Every row gives one point. Two turns around zero, p and q, are shown by what they do to some points. Where does a point land after both, in the order given? Backwards means that the second turn is done in reverse. Each puzzle has new turns, and all numbers are rounded.

Turn p:
[ 6.1  6.5 22.7] => [  9.1 -20.3  10.0]
[-7.3 11.8 -3.7] => [ 2.2  8.9 11.0]
[ -0.8 -13.1 -20.0] => [ -9.4  14.4 -16.6]
[-9.0 -8.3  8.4] => [-12.1  -8.0   3.1]
[-7.9  6.0  2.9] => [-2.0  1.3 10.1]
[ 19.0  -3.1 -10.2] => [ 12.2   3.5 -17.7]
Turn q:
[ -5.5  -7.7 -13.1] => [ -8.3 -10.6  -8.9]
[ -7.8 -15.3  10.0] => [  2.0 -15.1  12.8]
[ 7.5 -8.8 12.5] => [14.3 -4.9  7.8]
[ -5.5  16.8 -13.6] => [-15.3  12.8  -9.9]
[11.3 15.0  4.3] => [ 7.4 17.7 -1.7]
Where do these land?
q, then p backwards: [-1.4 -8.6 13.4] => [-0.6 11.3 11.3]
p, then q: [-0.3 37.2 -2.3] => [27.7 22.6 10.6]
q, then p backwards: [ -7.6  -9.5 -10.7] => [  0.2 -13.5   9.0]
q, then p: [ 4.1 -3.8  1.2] => [ 2.2 -1.4 -5.1]
p, then q: [-0.7 -3.2  4.0] => [-1.0 -4.9  1.1]
q, then p: [  5.9 -12.0  -5.6] => [ -2.8   1.9 -14.1]

Turn p:
[15.2 -5.0 -0.2 -6.0] => [ -1.6 -15.8   4.7  -4.1]
[ -8.3  12.3 -17.0   6.7] => [13.3  6.3 -6.9 17.0]
[ 5.7 -0.2 -4.9 -1.1] => [ 2.0 -6.9  0.1  2.6]
[  0.4 -16.1  10.6  -9.7] => [-12.0  -4.6  -4.1 -16.9]
[ -8.6   9.9   5.3 -16.0] => [ 13.9   7.3  -1.4 -14.4]
[-21.8  -2.3  -0.4  26.9] => [-13.7  24.9  -6.8  18.6]
[17.4  1.4  6.7 -0.8] => [ -1.9 -11.2  14.6  -2.9]
Turn q:
[-0.5 -4.9 -8.3 -8.0] => [-8.8 -6.2  0.2 -6.5]
[-16.8  -8.8   0.1   5.5] => [-9.2  6.4 15.2  5.8]
[ -5.7 -13.8   5.7  -2.0] => [-0.2 -2.9 15.6 -2.6]
[ -0.4 -14.5  -9.7   6.4] => [ -8.9 -11.9   7.6   8.2]
[21.9 18.2 12.8  9.3] => [ 25.7   1.6 -18.9   6.6]
[  1.4  23.7  -0.7 -11.2] => [  1.2  13.0 -19.7 -11.4]
Where do these land?
p, then q: [-11.5  -0.1   3.5   1.9] => [-3.5  6.7 -9.5 -1.2]
p, then q: [11.8 17.4 -8.8  1.8] => [ 18.1 -10.3   2.4   9.1]
p, then q backwards: [ 12.4   8.8 -21.2   9.1] => [12.8 -8.4  0.9 23.0]
p, then q: [ -4.4 -13.7  17.7   0.0] => [ -9.8  15.0   3.8 -13.6]
p, then q backwards: [ -8.3 -12.5   8.8 -12.7] => [ -0.2   8.0  -5.7 -19.2]

Turn p:
[-12.8  -9.0   0.6  -3.8] => [-2.6 13.7  1.6 -7.9]
[ 18.0   7.2  13.2 -13.0] => [ 12.4 -20.5   9.1  -7.8]
[  1.5  17.9 -19.2   4.6] => [  4.0  -4.7 -22.8  12.5]
[-11.8   0.3 -16.6  -1.6] => [ -3.5  10.9 -16.8  -1.5]
[24.9 -9.2  9.2  4.0] => [-10.4 -21.6  15.3   0.1]
[-12.5  -2.6   4.4  11.7] => [-2.1 14.3  5.7  8.8]
[-7.3 -4.6  8.3 -2.0] => [ 2.2  7.9  8.0 -4.2]
Turn q:
[4.0 7.8 5.9 5.6] => [-2.3  5.6  9.9  3.0]
[  3.3 -15.0   6.4   6.6] => [14.0 -9.7  5.0  2.2]
[  2.7 -10.0 -11.5   7.8] => [15.1  3.4 -6.3 -4.6]
[ -0.5  24.5  -0.8 -28.8] => [-35.9   1.8  -3.6 -11.2]
[-9.5 -7.3  0.0  8.8] => [ 9.0 -1.1 -5.1 10.6]
Where do these land?
p, then q backwards: [  0.1 -14.9   8.6   7.9] => [ 7.2 13.9 10.5 -1.0]
q, then p backwards: [ -1.9  12.9  18.0 -14.0] => [ 13.9 -17.7  -0.3  13.5]
p, then q: [ -3.3 -15.1 -11.0  -0.9] => [-11.1   1.3 -14.1   6.2]
p, then q: [ 2.1 -9.8 -8.2 -3.3] => [ -5.4  -3.0 -11.6   2.4]
p, then q: [ -7.7  22.2 -20.1   4.9] => [ 14.5  23.9  -7.8 -11.8]
q, then p: [10.7  4.8 12.7  5.5] => [ 7.9  0.7 16.3  0.8]

Turn p:
[ 10.1  15.2 -15.5  -3.1  -2.9  -8.3] => [  4.9  11.9  -6.7  14.9 -12.9   7.9]
[-12.5  -0.3   2.2  -2.8  -3.5  13.7] => [  1.3  -4.5  -8.7 -14.9  -0.5  -7.0]
[ 7.7 -6.4 10.8 -4.8  0.9  9.8] => [ 9.2 -2.4  6.1 -9.5  9.8  4.7]
[-12.2 -18.9   4.1  -5.7  12.6  -5.0] => [  0.1 -17.2   9.5   2.8   6.9 -17.3]
[ 15.2  15.5 -17.2  10.6   2.9   5.9] => [  1.0   7.2   0.0   2.5 -22.2  19.2]
[-14.4  -1.9  19.2  -8.7  11.6 -13.2] => [ -4.6 -17.9  -6.4  10.0  20.5  -7.8]
[ 7.5  5.9 -5.9 18.9 -9.5  5.9] => [-11.2  12.6   3.0  -8.3 -10.6  11.5]
[ 12.5   5.3 -15.2   4.3 -16.3   9.4] => [  4.9  21.2   0.5  -7.6 -14.7   6.4]
[-13.9 -14.5  17.5  -8.8   4.1 -18.2] => [ -5.5 -10.7   2.7  10.2  23.7 -17.7]
Turn q:
[ 10.9  24.9  -4.5   4.2  -0.5 -18.2] => [  7.4   4.4   5.0  29.2 -12.2   2.7]
[ -4.6  -0.3   6.4 -12.2  -4.4  -1.5] => [ 2.7 -6.6  5.2 -6.3 -6.7 -8.3]
[ 13.2   1.6 -10.0  -4.3  -4.9 -10.3] => [17.3 -0.4  3.8  7.8 -0.5  7.0]
[ -8.3   1.7 -10.9 -11.5  13.1 -11.0] => [  9.4  -6.1  -3.5   9.6   9.3 -17.3]
[-6.4 -5.9  2.2 15.8 -8.0 15.8] => [-12.6  12.6  -8.9 -13.6  -1.1   7.9]
[  7.5 -11.9  24.0  18.3  -0.2  22.1] => [-28.9  -1.3   3.3 -16.7   1.1  21.7]
[ -4.2  12.7 -19.3 -19.2   0.4   3.5] => [ 16.2  12.4  10.2   3.4   5.1 -19.3]
[ -9.8 -10.2   4.7  -6.0  -3.6 -10.1] => [  4.6 -12.8  -8.7  -6.9  -5.2  -6.3]
[  1.8 -12.6   7.3  14.8   8.3   9.6] => [-16.0  -2.4  -6.6  -6.4  10.4  11.9]
Where do these land?
q, then p: [ 9.7 -8.7  6.2  6.9  1.8  8.8] => [  7.0 -11.5  -4.5 -11.1  -0.1  -3.3]
q, then p: [ -6.6  -9.7 -40.1   0.4  -1.4  11.6] => [ 15.9  -7.9  -5.8  24.4 -16.0  26.1]
p, then q: [-10.2 -19.7   8.6 -19.1   9.5  -5.6] => [  1.8 -25.3  -7.7  10.9   9.5  11.8]
p, then q backwards: [-12.9  -6.5   7.5   2.7  12.2  -2.3] => [-3.8 -6.0 11.6 -6.8 13.4 -4.0]
p, then q backwards: [ -3.0   6.7  -1.1   9.1 -32.2  -4.9] => [-15.1   8.3 -10.2  17.3  -3.9  21.9]
p, then q: [  0.6  10.3  10.9  -4.9 -19.8  -3.7] => [  0.3  11.6   4.7  16.5   9.9 -11.3]
q, then p: [2.8 9.1 1.8 6.1 9.8 0.5] => [-13.1  -5.9  -2.0  -3.6  -2.0   0.8]
q, then p backwards: [ 4.6  9.9  6.2 -2.7  9.7  3.3] => [  1.5  -8.5   0.3   7.2   3.8 -11.4]
p, then q: [15.0  8.8  0.1  1.5 10.4 -7.7] => [-13.9  10.5  -0.1  -6.9   3.2  10.6]
